Every row gives one point. Each copy is the shape, with its points in the same order, turned, moved and blurred by noise. Some copies are also mirrored. Which?
In the rows, zero is written as 128.

Shape (5 x 2):
146 160

134 100

148 119

89 84

101 149
Copy 1 (5 x 2):
166 153

107 152

131 158

82 115

144 109
Copy 1 is: mirrored
Copy 2, 5 rows:
140 98

148 159

155 137

112 190

102 126
Copy 2 is: mirrored
Copy 3 (5 x 2):
143 154

149 95

158 119

112 68

103 133
Copy 3 is: only turned

Shape:
108 162 104

91 116 145

142 149 160

144 120 98

130 97 115

143 103 98

159 160 109

106 147 166

84 91 108
Copy 1, 9 rows:
96 136 83

113 175 131

104 114 145

149 128 93

158 150 114

163 136 97

121 93 97

89 148 146

141 193 100
Copy 1 is: mirrored
Copy 2, 9 rows:
107 168 135

93 106 150

141 123 177

141 136 109

126 105 115

142 121 100

158 165 139

109 122 183

79 107 108
Copy 2 is: only turned
Copy 3 (9 x 3):
129 179 115

157 122 115

134 140 170

89 139 118

105 113 112

86 125 112

92 171 151

165 138 149

136 117 76
Copy 3 is: mirrored
Copy 4:
86 108 91

87 112 152

141 104 133

108 159 105

97 160 140

106 167 116

131 131 80

114 82 147

52 145 147
Copy 4 is: mirrored

Shape (9 x 4):
81 81 120 146

99 167 75 111

87 141 131 118

112 145 130 84

134 143 75 125

137 126 77 135

111 143 107 94

131 96 157 145

146 128 146 138
Copy 1, 9 rows:
144 128 184 154

129 208 140 117

93 149 162 109

107 151 138 82

142 180 120 133

155 167 124 140

127 167 139 89

115 99 142 149

103 124 118 140
Copy 1 is: mirrored
Copy 2 (9 x 4):
131 75 131 171

71 134 80 140

86 107 135 133

98 121 119 96

112 151 80 148

129 142 84 159

97 123 102 117

155 119 163 145

136 150 149 135
Copy 2 is: only turned
Copy 3:
57 124 106 113

149 85 80 91

116 105 130 97

147 133 125 88

144 110 69 127

127 118 66 136

142 123 104 92

92 149 136 151

128 136 131 153
Copy 3 is: mirrored

Shape:
111 141 136 108 64 156

118 126 108 119 156 113

109 128 120 103 88 148

107 128 118 112 152 124

155 128 122 207 65 118

95 161 113 115 146 123

103 153 124 123 156 127

147 147 128 125 156 101

104 154 134 96 66 131

124 136 143 132 161 142

183 144 96 194 104 147
Copy 1, 11 rows:
108 159 117 64 74 130

125 138 110 121 158 109

104 151 108 73 104 124

118 145 120 112 157 116

146 113 88 153 40 134

124 178 122 118 150 116

130 164 129 122 151 124

159 137 125 128 142 93

105 175 120 70 83 105

145 136 141 117 147 138

187 117 68 136 78 147
Copy 1 is: only turned
Copy 2:
177 123 109 89 109 165

136 127 120 141 164 102

167 121 104 95 136 149

145 132 126 127 168 109

143 108 106 188 70 175

172 151 127 131 160 102

154 154 136 135 161 108

123 140 131 143 131 86

191 120 114 84 110 138

124 156 145 133 153 126

114 151 76 184 87 158
Copy 2 is: mirrored
Copy 3, 11 rows:
119 137 124 69 102 174

115 119 126 158 126 126

108 126 122 95 109 169

106 129 134 151 129 139

209 110 126 105 53 141

108 160 118 148 128 135

118 154 136 153 135 136

139 127 134 142 138 98

104 152 121 69 98 153

138 136 156 149 146 143

219 105 100 125 107 145
Copy 3 is: only turned
Copy 4 (11 x 6):
112 117 112 101 75 136

153 119 131 131 161 111

127 106 114 111 91 133

149 107 137 120 153 113

86 188 134 185 83 128

120 109 122 111 160 100

122 114 128 108 167 116

149 155 133 119 161 108

111 116 107 90 75 112

131 134 151 111 162 141

105 189 99 185 125 160
Copy 4 is: only turned

Shape:
7 137 135 145 78 133 113 128

127 125 126 134 101 130 125 116

144 119 113 117 138 85 120 135

146 112 103 145 137 125 100 122

141 138 123 123 120 126 96 158

141 145 132 145 131 129 138 143

138 139 113 139 122 119 129 155

122 131 104 142 140 135 141 119

145 108 137 143 138 127 137 153

118 127 134 128 118 128 130 126

133 147 129 132 130 132 138 132

134 120 103 123 105 134 131 159

89 131 132 98 141 131 115 125
Copy 1 (13 x 8):
151 126 151 111 34 53 164 133

154 129 125 126 127 106 110 127

105 138 129 162 133 128 103 143

136 116 140 150 123 144 96 108

124 166 146 128 117 135 105 126

141 151 139 137 146 133 135 119

140 158 143 150 128 131 126 130

146 117 125 158 125 127 143 113

142 132 151 139 145 146 131 145

139 134 129 127 126 113 125 129

133 148 123 133 137 125 143 119

160 158 128 145 117 138 114 140

109 127 105 113 90 124 144 133
Copy 1 is: only turned
Copy 2, 13 rows:
74 70 172 166 86 170 165 130

147 119 129 131 127 122 144 132

124 157 124 96 131 101 124 155

145 120 117 81 139 123 123 132

146 136 108 105 108 146 120 160

145 157 124 124 133 146 123 124

142 156 128 108 125 146 136 144

124 137 119 112 149 138 145 113

146 149 134 118 156 143 108 146

130 129 125 137 132 130 134 137

135 152 111 130 130 141 132 124

148 138 125 111 138 149 152 165

91 116 101 139 127 133 129 147
Copy 2 is: mirrored
Copy 3, 13 rows:
71 46 161 176 87 165 176 129

121 134 134 129 116 137 154 117

140 143 125 114 105 136 98 115

131 148 122 127 135 154 120 87

134 150 127 163 122 162 117 128

145 127 113 144 142 122 131 134

154 126 114 145 124 146 126 129

125 117 122 114 146 141 140 115

161 131 151 137 140 126 120 116

121 129 137 135 121 134 139 126

133 121 121 141 141 127 135 132

160 129 137 130 124 174 136 131

83 113 147 130 126 152 115 143
Copy 3 is: only turned

Shape (13 x 9):
108 167 160 125 128 104 154 113 102

131 114 100 103 107 95 147 130 119

102 131 107 130 95 131 100 103 115

143 114 144 127 113 132 145 116 112

142 119 173 155 104 104 99 161 107

99 132 159 91 93 98 105 194 187

106 145 160 158 124 129 147 117 107

119 111 165 146 187 126 156 169 99

127 118 154 153 126 131 60 149 106

143 193 99 130 100 113 127 119 145

130 117 174 137 186 109 139 99 114

95 110 170 143 176 131 148 137 156

134 170 132 125 102 162 76 117 108
Copy 1 (13 x 9):
132 123 155 131 123 94 95 151 86

152 125 137 95 136 89 137 118 134

88 137 142 117 110 111 137 101 120

138 125 117 141 115 97 127 136 132

122 82 169 157 93 132 109 138 160

84 41 150 114 187 130 123 118 146

122 128 154 165 122 119 111 148 100

185 82 139 157 122 155 141 171 97

101 88 140 143 80 171 130 132 140

95 174 171 102 164 130 104 145 134

174 110 104 162 114 142 92 129 83

162 92 121 177 169 146 127 133 79

58 145 130 119 93 131 111 153 127
Copy 1 is: mirrored
Copy 2:
83 137 137 141 137 110 113 159 122

151 104 154 123 115 138 109 136 122

147 139 152 180 94 113 120 109 130

115 118 159 133 126 123 153 117 123

131 118 147 185 174 124 164 153 117

148 123 73 191 136 202 124 167 144

79 128 132 159 148 96 143 119 128

96 123 117 128 213 128 139 99 126

150 165 142 197 178 124 157 111 132

147 159 105 138 85 86 123 159 109

89 149 157 117 179 114 140 123 163

89 132 99 127 174 140 139 91 180

131 188 149 183 111 111 146 123 94
Copy 2 is: only turned
Copy 3 (13 x 9):
114 193 96 120 160 146 136 117 121

140 104 102 128 167 154 151 99 112

94 114 89 126 127 106 153 133 116

136 152 138 138 136 124 163 109 129

149 148 142 111 171 83 117 139 123

122 101 149 73 192 161 97 183 154

107 183 129 130 136 117 127 122 106

146 175 159 85 135 132 100 71 104

126 127 131 95 125 65 114 134 147

131 134 57 135 127 149 126 172 102

136 187 136 135 121 134 101 71 149

106 158 170 112 123 152 79 100 124

120 141 88 106 98 95 150 167 133
Copy 3 is: only turned
